Each row of a before or after table is a point. One or more steps were done to the points. Then noise was added and the rows were shuffled. The steps act on columns, c1 being the first. Write out the steps. A step turns or swaps two columns, mirrors them in a line or flattens them onto one, adds a multiple of one to another, or multiplies or shifts one. Angles are multiples of 10 degrees, from the lower column toward the higher: turns from -170 to 170, lines from 10 to 170 but not 90. Use the fewest steps. Two steps may share a column if one is a turn and the other turns, adds or multiplies; they go together, in the order done. Otherwise the lowest column goes first.
In the rows, 128 means zero.

Before, 14 rows:
[[139 100  78]
 [118  94 158]
 [101 159  48]
 [123  97 124]
 [177  94 110]
 [ 98 115  64]
 [ 97 150 146]
 [169 129 135]
 [156 118 118]
 [166 131 127]
 [121  91 126]
 [157 109 158]
 [162 173 154]
 [167 248 161]]
After (14 x 3):
[[151 103 126]
 [ 92 147 128]
 [131  91 128]
 [161 145 128]
 [158 122 128]
 [144 100 129]
 [ 17  68 126]
 [167  86 127]
 [164 139 130]
 [101 154 126]
 [135 158 127]
 [ 88  86 130]
 [156 138 125]
 [135  87 129]]
Steps: mirror c1 and c2 in the line at 140 degrees; multiply c3 by 0

Before (10 x 4):
[[ 89 183 117 149]
 [153 168 155 176]
 [102 145 167 158]
 [ 66 118  98 162]
 [ 65 161 158  87]
 [144 115  77 132]
 [161 173  86  92]
 [107  92 122 115]
 [139 164 128 148]
 [101 105 158 100]]
After:
[[146 105 168 157]
 [119 144  77 129]
 [162 144 128 150]
 [172 158  83  93]
 [184  86 118 151]
 [ 90 109 117 113]
 [110 106 163  96]
 [119  67  95 162]
 [168 150 157 181]
 [159  63 159  86]]
Steps: swap c1 and c2

Before, 12 rows:
[[122  93 158 115 144  73]
 [ 75  97 109 107 147  73]
 [130 143  74  84 116 167]
 [124 185 145 109 108 125]
 [110 162 179 122 158 110]
 [149 122 141 132 145 165]
 [131 130 101 131 127  93]
 [122 154 136 105 159  75]
 [106 181 104 135 101 100]
 [ 40 149 125 127 144 155]
 [139 140 173  84 140 190]
 [ 55 137 186  82 152  93]]
After:
[[132 118 106 129 152 157]
 [113 150 180 123 109 159]
 [105 119 135 140 123 195]
 [ 76  71 112 114 136 179]
 [ 40 114 185 116 126 172]
 [ 60 158 126  75 100 112]
 [114 174 105 109 165 135]
 [114  61 159 130 142 185]
 [ 98 165  74 166 118  85]
 [146 132 144 138  93 107]
 [108 161 177 174  85  81]
 [114 189 141 138 147 125]]
Steps: mirror c1 and c4 in the line at 20 degrees; turn c5 and c6 by 150 degrees; add -0.5 times c6 to c2

Before, 12 rows:
[[122 152  86 189  82 134 149 129 155]
 [173 135  97 149 176 167 120 173  87]
 [101  83  78 169 123 101 156 169  81]
 [166  92  85 177 124 115 164 136 130]
 [104 145  91 130 109 113 160 180 144]
 [152 129 111  90 153  81 119 111 115]
 [147  98 119 133  85 107  84 123 149]
 [167  74 125 158 164 184  74  96 161]
 [ 84 150 139 164  85 125 154 111 158]
 [125 149 127 126 110 182 166 134 114]
 [139 111 161 151 168  90  99 160  99]
 [132 109 152  93 152 144 169 158  92]]
After (12 x 9):
[[167  74 127 157 184 185  74  95 194]
 [152 130 110  90 173  80 119 113 103]
 [166  93  86 178 143 114 163 137 133]
 [138 111 161 152 187  90 100 160  71]
 [102  83  77 168 143 100 156 169  34]
 [147  98 119 133 104 106  84 123 171]
 [124 149 127 126 131 181 167 134 100]
 [132 110 152  93 173 144 169 159  57]
 [120 153  86 190 102 133 149 129 181]
 [104 145  89 130 131 113 159 180 159]
 [ 82 150 139 163 105 125 154 112 188]
 [173 135  97 150 196 168 120 172  46]]
Steps: shift c5 by 20; multiply c9 by 2

Before:
[[118 132 132 138 130 111 151 135 111 152 125]
 [108 137 103 138 128  96 105 160 144 143 118]
 [159 132 138 131 104 130 152 139 127   7 120]
 [111 168 145 123 113 136 149 119 142 135 146]
 [149 127 135 150  99 129 154 155 140 157 159]
 [118 179 118 161 133 139 114 114 109 133 145]
 [132 135 115 115 125 132 125 166 119 155 164]
 [119 153 136 123 102  51 156 149 130 139 159]
 [134 131 131 133 128  91  67 123 114 156  88]
 [143 150  89 124 106 135 142 147 128 160 140]
 [167 138 129 142 155 140 141 112 139 160 153]]
After (11 x 11):
[[129 107 134 147  99 132 148 168 141 158 159]
 [129 132  91 125 106 138 142 180 129 158 141]
 [118 135 138 122 103  53 154 168 129 141 158]
 [132 147 129 142 156 145 137 144 139 157 151]
 [129 108 116 115 125 132 129 180 121 155 163]
 [124 126 132 138 128 108 160 155 113 153 128]
 [130 165 147 123 114 132 144 150 142 132 143]
 [120 136 129 134 123  93  76 147 115 154  88]
 [123 116 102 137 129  93  97 170 144 145 120]
 [128 124 137 133 105 136 154  57 128   6 120]
 [130 176 119 161 133 138 123 155 108 133 147]]
Steps: flatten c1 and c6 onto the line at 80 degrees; turn c2 and c8 by 40 degrees; add 0.7 times c10 to c8; add -0.5 times c9 to c7

Before (9 x 12):
[[ 93 184 150 109  97  63  57 122 126  76 107  82]
 [121 115 137 128 119 153 160 147  67 160 149  77]
 [ 87 189 114 148 185  93 126 146 149  69 125 158]
 [138 108 152 173 129 149 159 115 129 167 138 104]
 [115 172 163 107  96 105 104  82 121  90 159 124]
 [153 106  88 176 104 150 207 123  85 169 140  86]
 [143 158 157 133  80 129 110 151 106  99 124 112]
 [138 138 132 147 132 171 149  97  90 123 109  91]
 [ 44 160 150 161 135 168 207 100 163  90 107 136]]
After:
[[ 92 185 113  69  96  62  58 124 126  76 106  84]
 [ 86 191  79 109 189  91 126 148 148  93 123 158]
 [ 43 159 122 122 134 170 210  98 164  86 107 136]
 [154 106 123 136 101 151 213 125  86 185 139  84]
 [145 153 134  90  80 132 110 150 106  86 125 112]
 [114 171 130  67  99 108 105  79 119  75 158 122]
 [117 111 154  86 117 151 158 147  66 148 146  74]
 [140 108 171 137 128 150 160 115 130 139 136 102]
 [135 138 133 107 134 169 150  98  88 122 108  92]]
Steps: turn c3 and c10 by -40 degrees; shift c4 by -40

Before (12 x 14):
[[123 140 109 118 142 134 151 127 134 186 113 100 145 148]
 [135 121 112 101 142 153 116 131 130 110 139 128 112 121]
 [132 181 112 132 132 152 121 132 173 115 117  98 110 125]
 [149 113 133 141 146 145 115 131 147 116 127 119 148 140]
 [143 142 185 132 121 136 125 219 131 110 127 105 136 138]
 [113 118 116 121 116 144 157 119 149 131 119  99 111 137]
 [148 200 112 112 113 109 143 150 132 128 153 146 111 132]
 [120 112 129 143 151 124 122 126 126 136 153 124 106 143]
 [115 104 150 138 115 156 142 119 133 155 139 102 120 119]
 [132 136 135 107 140 138 117 122 122 129 122 199 123 136]
 [133 129 138 146 129 119 110 170 181 142 152 117 121 136]
 [119 119 123 136 117 115 118 135 119 126 137 140 108 110]]
After, 12 rows:
[[128 114 116 104 115 133  98 130 123 111 118 130 110 122]
 [112 124 126 130 138 106 133 134 119 128 142 127 116 114]
 [111 113 144 128 150 166 111 119 136 153 141 124 124 116]
 [114 122 110 128 140 174 125 123 151 125 119 125 118 137]
 [130 177 117 143 103 156 105 136 171 106 121 112 112 127]
 [145 144 248 134 127 143 124 219 129 111 128 111 131 135]
 [110 100 130 127 112 123 128 127 131 132 159 121 113 144]
 [152 106 134 142 116 131 108 131 145 113 137 120 137 140]
 [143 202 124  98 117 119 152 151 129 127 138 143 103 131]
 [128 130 128 115 111  79 111 122 124 131 109 181 118 135]
 [128 135 103 128 108 165 133 126 143 186 110 125 146 152]
 [134 125 170 128 125 121 128 169 183 135 156 108 119 136]]
Steps: turn c1 and c13 by -20 degrees; mirror c2 and c5 in the line at 170 degrees; add 0.7 times c8 to c3; turn c4 and c11 by 40 degrees; turn c6 and c7 by -60 degrees; turn c6 and c12 by 40 degrees; turn c9 and c10 by -10 degrees

Before (12 x 18):
[[234  88 162 110 154 138  84 126 158 124 147 132 101 107  94  86 152 115]
 [108 128 111  82 119 129 121 117 137 107  97 176 104 109 160 131  93 170]
 [111 109 187  83 130  99 136  99  89 121 127 111 123 102 115 120 133  68]
 [128 154 111 116 185 134 107  57  91 128 185 113 149  75 118  72 101 143]
 [126 164 134 125 135 140 134 170  87 116 125 193 186 173 183 145  82  98]
 [146  68  64 135 146 128  80  62 110 135  84 108 145  51 112  99 106 164]
 [163 106 137  84 157 125 144 160 118  90  98  85 109 137 111  94 128  75]
 [140  95 135 181 135 136  86 142 201 104 163 113 111 200 121  62 170 120]
 [131 137 148 110 140 110 109 152 150 104 138 119 110 100  55 129  86 135]
 [112 158 159 127 144 148 125 110 159 158 135 131 110 147 133 128 101 138]
 [125 106 161  92 143 115 134 150  59 164 151 106 128 125 177  70  58 147]
 [ 76 203  98 126 154 172 103 118 125 145 136 204 129 118 101  86  98 142]]
After (12 x 18):
[[114 159 160 129 146 150 122 124 163 158 127 121 112 132 147 119 155 140]
 [234  86 160 110 151 139  86 148 158 127 106  89 104  91 111 150 104 116]
 [140  98 134 180 138 138  88 148 201 101  86  91 108 119 204 188  94 119]
 [123 164 135 123 134 138 135 178  87 115 140  72 187 183 174  40 173  99]
 [108 109 191  81 133  98 137 101  89 124 129 143 125 114 103 153 120  67]
 [146  68  66 136 147 126  80  81 109 135 174 126 147 111  51 174 143 162]
 [108 125 110  84 120 130 119 108 139 108 165  83 106 161 110  66 162 168]
 [131 136 146 108 140 111 107 167 148 102 123 136 114  56  98 139 171 136]
 [ 77 203  99 124 151 172 106 143 124 146 126  21 129  99 120  60 162 146]
 [128 149 112 120 184 135 108 111  95 129  81  99 150 115  76 179 167 142]
 [162 106 140  82 161 124 148 190 117  90 158 144 110 111 136 203 123  74]
 [124 102 160  89 145 118 134 163  56 163 118 108 132 176 122 191 201 151]]
Steps: add 1 times c5 to c8; turn c11 and c17 by 170 degrees; multiply c12 by 1.6; turn c12 and c16 by -130 degrees; swap c14 and c15

Before (10 x 20):
[[137 143 123 154 126  88 164 148  88 175 190 100 160 102  91 182 122  91
  114  87]
 [143  53  75 105  65  93  81 121 142 120 202  99 121 110 119 130 142 149
  104 174]
 [141 101 152 134 113 131 153 112 163 141 182  91  79 134  58 132 117 150
  121 153]
 [137  98 113 176  93 144 166 149 146 156 140 162 161 183  75 134 210 163
  113  87]
 [ 70 138 124 104 122  83  83 140  78 125 178 172 107  96  79 109 121 133
  168 117]
 [ 92 111  75 116  63 109 112 133 160 185 174 134 172 180 100 146 181  96
  117  94]
 [135  96 108 132 122  94 156 152 134 134 110 143  78 125 122 126 209  76
  150  86]
 [142 141 149 118  43 111 159  71  86 143 138  85 174 129 155 152 215 104
  126 122]
 [136 126  78 128 118 156 161 136  85 138 118 132 128  99  93  94 185 166
  116 132]
 [ 76 143 123 148  82 175 127 109 145 121 143 108 110 171 109 161 119 115
  119 172]]
After:
[[143 110 120 154 122  91 165 154  87 173 182 103 158 100  93 182 109  89
  114  89]
 [ 98 136 109 135 123  91 153 151 134 161 112 140  77 123 118 129 201  81
  150  92]
 [103 121 146 134 115 135 153 114 162 140 180  92  81 134  63 131 114 147
  114 148]
 [124 171  71 118  59 110 107 132 160 204 177 133 173 179 101 142 162  94
  115 100]
 [141 107 155 123  41 111 162  66  89 174 141  82 175 127 146 153 213 102
  130 128]
 [153 180 126 102 117  80  84 140  74 117 176 168 104  94  83 109 119 138
  168 117]
 [ 49 145  77 107  63  89  80 119 142 124 202  99 123 110 116 131 145 144
  110 173]
 [ 96 132 110 177  95 145 167 148 148 186 135 162 165 186  73 137 193 165
  111  94]
 [121 123  76 132 123 156 157 136  85 154 117 136 126  95  98  91 177 175
  115 133]
 [156 171 122 147  80 174 121 108 142 118 140 107 109 169 111 160 128 116
  122 168]]
Steps: turn c1 and c2 by -110 degrees; turn c10 and c17 by -20 degrees

Before (14 x 32):
[[133 133 138 120 164  95  51 244  82 101 142 180  48 158  56 180 158 105
  197 159  73 127 117 100 110  72 179 102  81 108 142 160]
 [ 99 142 157  98 177 129 175 120  78 157 119 136 135 128 124 128 143  82
  102 132 150 127 166 153 167 141 158  81 127 106 101 210]
 [199 167  82 130  84 124 108 138  99 103 129 180 150 176 176 175 132  69
  145  94 139 141  81 114 146  47 197 100 139 141 175 168]
 [117 163 174 181 158 134  74 129 173 155  90 166 142 124 167  80  49 126
  119 118 118 144 135 152  73 107 178 147  80 163  92 183]
 [ 92 171 129 124 149 205 119  82 105 150 147 101 141 123 118  89 141 113
  150 140 190 132 158  95 132 174 108 113  90 136 161 144]
 [100 152 145  49 180 113 121 144 121 122 117 106 100 154 157 107 133 208
   98 122  43 184  91 158 160 179 158 183 148 111 116 169]
 [167 164 139 136 122 122 108 156  98 130  88 166 116 156 126 137 138 132
  131 128 114 104  74 102 161 137 148 144  86 114 150  92]
 [139  82 158 121 186 130 180 130 177 132 103 155 155 175 143 186 130 178
  204 162 147 126 152 133 114 174 134 119 106  98  84 140]
 [102 101 158 168 148 120 124  94 117  87 159 171 124 117 158 160  88  84
  103 101 107 128  90 124 118 140  92  98 132 179 137 129]
 [106 154 116 102 137 150  56 104 107 161 113 144  86 121 120 107 158 122
  128 110  70 175 131 115 175 140 113 170  95 102 130 128]
 [142  87 139  76 112 135  85 130 134 111 123 126 133 124 157 131 133  53
  126 131  97 123 109 120 108 149 102 144  78 154 116 157]
 [133  63 151 110 115 187 129 140 117  91 139 139 174 170  96 143 119 134
  169 138 118 123 147 180 167 113 107  46 115 115 166 125]
 [169 172  82 154 170 105 146 141  73 100 144 130 117 112  80 132 140 128
  138 111 142 187 159 129  99  51 159  67  85 121 164 105]
 [ 64 112  88 197 147  97 127  94 114  74  91 154 123 181 145 151 152 142
  161 129 100 111  62  91 171 107 172 107 159 116 132 109]]
After, 14 rows:
[[173 166 132 140 119 118 110 157 123 127 175 163 116 156 127 133 133 117
  132 132 111 103  71 111  90 137  97 143  83 113 153  89]
 [ 98 142  87 100 172 134 172 121 114 164 109 138 136 128 123 130 145  89
  103 130 153 129 164 105  80 140  75  80 127 106 103 210]
 [131 134 103 123 163  98  53 241 158 100 137 176  48 158  57 178 157 118
  196 157  71 124 115 158 129  75  63  98  83 108 143 154]
 [139  82 183 124 188 131 183 135 159 131 141 159 153 176 142 188 130 108
  200 161 146 123 153 105 137 168 170 117 109 100  85 138]
 [ 65 110 137 198 146  98 127  92 142  73 183 152 118 183 146 148 149 170
  157 130  99 111  59 124  78 103 104 106 158 122 131 112]
 [141  87  58  83 111 133  82 133 116 115 145 125 137 123 160 131 133 104
  127 131  96 122 109 134 152 151 141 150  84 152 120 155]
 [118 159 133 185 161 133  74 133 209 153 133 166 141 128 169  80  46  79
  118 119 116 140 136  85 163 103 131 147  84 161  96 185]
 [ 99 151 211  42 178 113 121 142 138 122 106 106 101 159 156 110 135 127
   96 123  45 185  92 102  89 181 113 185 149 112 120 175]
 [ 96 169 109 126 148 203 121  85 100 151 141 102 140 122 116  92 138 125
  148 138 190 129 159 162 131 175 117 112  94 140 160 145]
 [132  63 139 108 116 186 124 138  93  93  82 141 175 168  97 142 112 107
  170 140 116 125 142 104  99 111 133  43 109 116 163 122]
 [107  97  89 168 143 121 125  98  95  87 112 173 122 118 163 160  90  93
  109  94 112 129  91 148 149 139 135 100 136 178 133 131]
 [204 166  63 132  84 121 111 142 167 102 143 179 153 178 175 168 133 161
  145  97 139 140  79 134  85  44  73 102 135 147 179 170]
 [104 154 122 105 138 155  55 101  92 161 151 140  85 121 119 104 161 136
  126 112  66 178 134 126  89 138 124 170  95  98 126 126]
 [175 165 118 155 173 105 150 139 134 101 118 130 120 108  75 131 143 169
  138 111 146 186 157 143 147  49  63  68  84 115 164 103]]
Steps: turn c3 and c18 by -80 degrees; turn c25 and c27 by 160 degrees; turn c9 and c27 by 60 degrees; turn c11 and c24 by 130 degrees

Before:
[[168 132 115  98 125 152 137  93 155 140 131 124 160 142 143 120 161 110
  139 139 147 131 129 118  94 101 140 149 115 167 114 130 166 120 122 101
  139 121 158  92 112 130 145 117 131 131 123  93]
 [139 124 127 109 157 132 122 109 149 115  83 151 117 110 103 162  97 113
  159 121 121 147  96 140 106 150 164 103  99 145 110 130 117 133 149 139
  110 127 150 110 107 109 144 111 155 109 124 108]
 [145 135 110 135 159 125 116 136 116 132 133 101 167 146 133 155 133 121
  104 110 115 107 107 153 110 104 107 125 111 105 109 102 106 158 107 107
  145 127 131 150 139  95 150 108 157 114 139 134]
 [116 108 108 113 107 102 140 138 123  72 103 155 104 137 132 100 126 118
  135 133 158 118 125 151 134 131 107 138 136 130 107 135 118 149 135 161
  114 161 148 138 131 124 114  90 102 104 133  96]
 [126 151 115 145 164 136 114 137 119 116 133 117 141 152 124 124 123 113
  132 142 129 100 119 147 123 155 113 120 144 157 154 107 138 122 131 120
   95 166 140  98 105 127 140 138 157 149 154 121]
 [122 109  96 107 128 128 144 122 127 127  78 121 166 118 130 108 105 152
  112 140 108 120 137 121 145 122 116 145 119 103 100 125 155 118 156 123
  123 131  93 137 139 155 119 113 151 111 151 140]
 [152  90  87 109 127 100 102 119 144 137 140 144 102 167  92 105 132 116
  102 127 150  94 148 100 108  89 147 146 153 123 135 147 151 117 122 127
  136 166 158 113 110 121 136  93 135 137  96 127]
 [114 108  76 132 113 111 115  88 134  77 146 120 111 132 135 110 109 109
  125 139 117 132 121  91 145 108 160 126 154 141 128  93 107 135 117  98
  111 139 158 134 137 150 144 137 109  95 142 126]
 [166 114 103 156 147 104 140 105 139  76 105 121 113 150 122 114 163  93
  128 140 121  88 143 130 129 100 158 145 112 126 148 157 127 106 149 115
   95 121 125 145 148 118 144 138 126 134 109 114]
 [144 124  95 150 119  90  98 132 103 128  98 101 101 115 146 165 141 155
  137 160 135 128 155  97 142 156 147 161 125 142 108 115 103 110 107 165
  139 165 132 129 108 123 118 128 103  99  98  96]
 [132 122 113 153 145 105 114 118 146 128  94 140 158 122  98 160 123 108
  146 120 153 114 159 111 140 134 169 165  95 125 133 134 171 124 136 123
  118 103 156 135  98 127 125 129 136 106 122 137]]
After (11 x 48):
[[142 125  93 152 117  90  54 139 106 129  99  99 100 116 142 168 139 158
  133 160 135 126 156  96 143 158 147 226 123 146 107 112 103 107 106 163
  138 164 131 128 109 122 116 126  83  90  99  96]
 [122 105  97 106 128 130 168 110 129 124  80 116 164 119 132 108 106 150
  108 138 110 121 138 123 141 127 116 177 119 105 102 124 156 115 154 124
  122 133  94 138 140 155 118 114 131 113 151 140]
 [116 110  78 132 112 112  94   7 137  76 148 118  61 134 131 110 106 111
  129 141 116 131 125  91 142 108 164 120 156 143 126  92 103 131 116  92
  111 137 157 134 141 150 147 138  89 104 146 125]
 [146 137 112 138 161 126  95 151 118 133 134  88 169 143 130 151 132 121
  105 109 113 109 106 152 112 104 108 120 113 105 111 104 104 160 108 106
  144 126 135 149 139  95 150 105 135 121 138 133]
 [151  87  84 107 127  96  65  99 142 139 139 150 109 165  93 106 132 115
  102 127 147  93 149 101 109  95 146 185 155 122 136 150 149 117 122 131
  135 168 158 112 108 122 137  88 113 139  97 128]
 [129 121 113 149 148 101  92  98 149 127  94 137 153 121  99 160 122 110
  145 120 150 112 161 111 137 130 169 237  94 125 133 135 167 123 136 120
  115 103 153 137 100 127 126 128 116 107 119 137]
 [170 133 115  97 125 153 150  23 155 140 128 144 170 146 144 122 161 113
  141 139 146 130 131 117  96 102 136 187 114 167 113 131 165 120 123  99
  141 117 158  93 115 127 143 119 113 138 123  95]
 [139 123 128 112 158 129 112  70 146 116  85 158 102 110  98 163 100 112
  157 120 121 147  95 141 107 150 164  52 100 146 110 128 118 130 152 138
  108 125 148 113 105 106 145 109 132 107 126 108]
 [124 149 113 144 164 132  92 156 119 116 135 131 127 152 121 125 120 113
  133 140 127 100 119 146 122 157 113  99 148 157 152 110 139 123 131 121
  101 165 141  97 105 129 139 136 139 151 155 122]
 [165 117 105 156 150 103 161  61 142  79 106 113  59 148 123 111 159  95
  128 141 120  88 142 128 131  99 157 178 112 127 147 160 126 103 149 116
   92 122 128 145 151 119 145 134 110 137 110 111]
 [116 111 108 112 109 103 156 161 123  72 103 152  48 137 135 102 127 121
  133 131 161 115 125 152 132 131 108 158 138 129 109 135 117 149 134 161
  112 159 150 137 134 126 113  91  81  96 132  97]]
Steps: multiply c7 by 2.5; multiply c8 by 3; add 1 times c10 to c13; add -0.5 times c40 to c12; multiply c28 by 3; add -0.3 times c36 to c46; shift c45 by -20

Before:
[[ 54 151 159 111  78 175 174 121 127  78 149 134  86  96 108  97 147 127
  180 172 126 151 164 162 129 132 177  91 117 177 144 155 128 135 159 112
  132 140  90 189  73 148 154 112 106  63 134 142 129 163 125 112  99 111
  177 140 113 169 119 101 151 148 143 101]
 [ 74 154 181 146  73 152 160 150 130 103 150 145 116 124 115  87 155 122
  174 169 113 169 134 138 127 114 152  93  99 158 127 143 115  89 133 138
  117 143  97 155 106 114 177 125 100  79 100 150  92 128  96  90 119 132
  149 169  89 138 125 121 140 127 135  85]
 [126 153  99 159 145 123 100 162 122 140  86 133 155 111 140 160 104 144
  134 105  93 126 128 126 117 106 130 133 117 114 115 140 144 138 116 111
   73 135 197  92 128 121 117 144 159 149 192 119 121 116 110  93 104 171
   96 109 109  97 146 165 146 114 137 141]
 [ 91 175 123 181 160 133 115 176 145 146 113 155 165 122 111 146 173 109
  136 126 103 100 140 148 110 100  82 113 113 133 135 135 160 155 147 136
   79 125 180  95 148 143 158  98 165 170 164 148 169 129 114 101 112 159
   87 151 148  91 154 143 141 112 170 126]
 [142  88  80 141 143 123 103 168 104 135  84 126 171 181 125 153 114 149
  119 114 167 155  76  92  79 105 150 130 150 139 150 138 133 158 114  92
  118  81 156 111 130 103 123 134 146  93 128 145 129 107 161 145 159 163
  110  85  96  99 108 172 119 104 109 144]
 [ 67 180 169 127 119 167 146 154 105  99 144 125 111 107 126 112 124 104
  147 166 120 162 148 170 174 130 167 114 135 177 150 160  90 115 138 163
  148 123 106 145  78 130 169 118 127 110 111 104  88 135 149 108 120 127
  152 154 128 162 120  93 160 119 155  84]
 [ 88 158 156 108  91 173 162 126  97 127 137 115 101 131 122  94  92 159
  162 147 155 183 146 141 147 169 163  91 138 168 157  98 119 135 105 159
  157 148 113 134  53  71 150 133  95  77 115 143 115  97 150 103 132  97
  131 124 164 135  80  97 176 121 128 124]
 [117 119  81 104 172 160 114 144 117 131  87 130 136 152 129 119  95 145
  124  98 140 141  72  93 108  83 124 121 128 108 103 113 116 151  87 116
  129  81 159  98 141 114  99 126 114 134 146 142 140 133 138 144 151 157
  100 104 110  86 107 172  90  93  90 152]
 [114  82 116 126 156 133  95 142 124 137  96 125 197 116 128 149 114 123
   92 104 135 106  96 113 102  84 118 120 156 114 103 157 153 165  92 119
   83 121 196 119 135 119 125 141 138 144 128 171 134 107 127 115 167 164
  101  87 123 101 118 168 102 104 101 119]]
After:
[[143  76  79  81 143 125  27 168 103 135  86 126 170 182 126 155 115 148
  119 113 166 153  76  91  79 106 152 132 151 140 150 139 131 158 113  91
  146  80 131 110 131 104 123 133 144  92 127 144 129 106 162 146 160 163
  111 168  94  98 107 173 120 137 109 134]
 [ 87 163 156  51  91 173 162 127  99 127 136 117 103 131 122  95  92 158
  160 147 154 182 145 141 148 168 161  89 139 169 157  97 120 134 106 160
  102 147 119 134  53  74 151 132  94  80 116 144 116  98 148 105 134  96
  130 136 166 132  80  95 177  95 131 120]
 [ 73 181 181  86  74 152 173 152 130 102 150 146 117 123 113  86 156 123
  173 170 113 166 131 137 128 115 153  91 100 158 129 144 115  90 132 139
  130 143 149 155 105 114 177 124 100  80 100 151  92 129  96  92 117 133
  145  85  88 139 126 121 139 102 136 142]
 [ 57 175 159  50  78 174 249 120 127  80 148 135  85  97 108  96 147 126
  181 173 126 154 165 161 128 133 177  91 118 177 143 154 129 134 159 114
  122 140 150 189  73 148 155 109 105  62 135 143 129 165 125 112 100 112
  179 118 113 170 119  99 149  98 143 124]
 [ 68 196 169  68 119 168 133 155 104  99 145 125 111 106 128 111 126 103
  147 164 119 161 148 169 176 130 166 116 132 177 151 161  89 115 138 163
  104 122 129 144  78 131 170 119 128 111 113 106  88 139 148 107 121 126
  153 106 130 162 120  91 158 108 157 148]
 [125 107  99 100 144 125  47 163 123 139  86 133 154 109 139 161 106 145
  135 104  93 127 126 126 117 109 129 131 116 113 114 140 142 137 114 112
  186 134  64  92 128 122 116 143 159 146 193 119 120 114 111  91 107 170
   95 139 109  99 147 166 146 145 137 161]
 [ 93 140 122 123 158 133  66 175 142 148 112 155 166 122 111 145 172 109
  135 124 102  98 141 146 111 101  81 114 112 132 138 137 160 156 149 136
  171 124  67  95 147 142 158  97 164 171 162 144 168 129 114 100 110 158
   86  99 147  94 153 141 143 131 170 163]
 [115  97  80  43 173 160  17 146 118 129  87 130 139 152 131 122  93 147
  125  99 141 140  74  92 107  84 122 121 127 108 104 111 116 151  88 115
  129  81 105  97 140 114  97 123 115 133 147 141 138 133 137 144 151 159
   99 153 112  83 105 172  92 122  90 131]
 [115  63 118  67 156 131  17 141 124 138  95 124 197 115 127 150 115 120
   94 104 134 106  97 113 104  83 116 121 157 116 101 156 155 165  94 117
  179 119 121 120 133 120 125 142 140 145 129 171 134 107 128 115 168 162
  103 160 123 101 117 170 102 143 101 178]]
Steps: turn c39 and c64 by 140 degrees; turn c2 and c39 by -40 degrees; shift c4 by -60; turn c7 and c62 by -60 degrees; multiply c7 by 3; turn c37 and c56 by 170 degrees
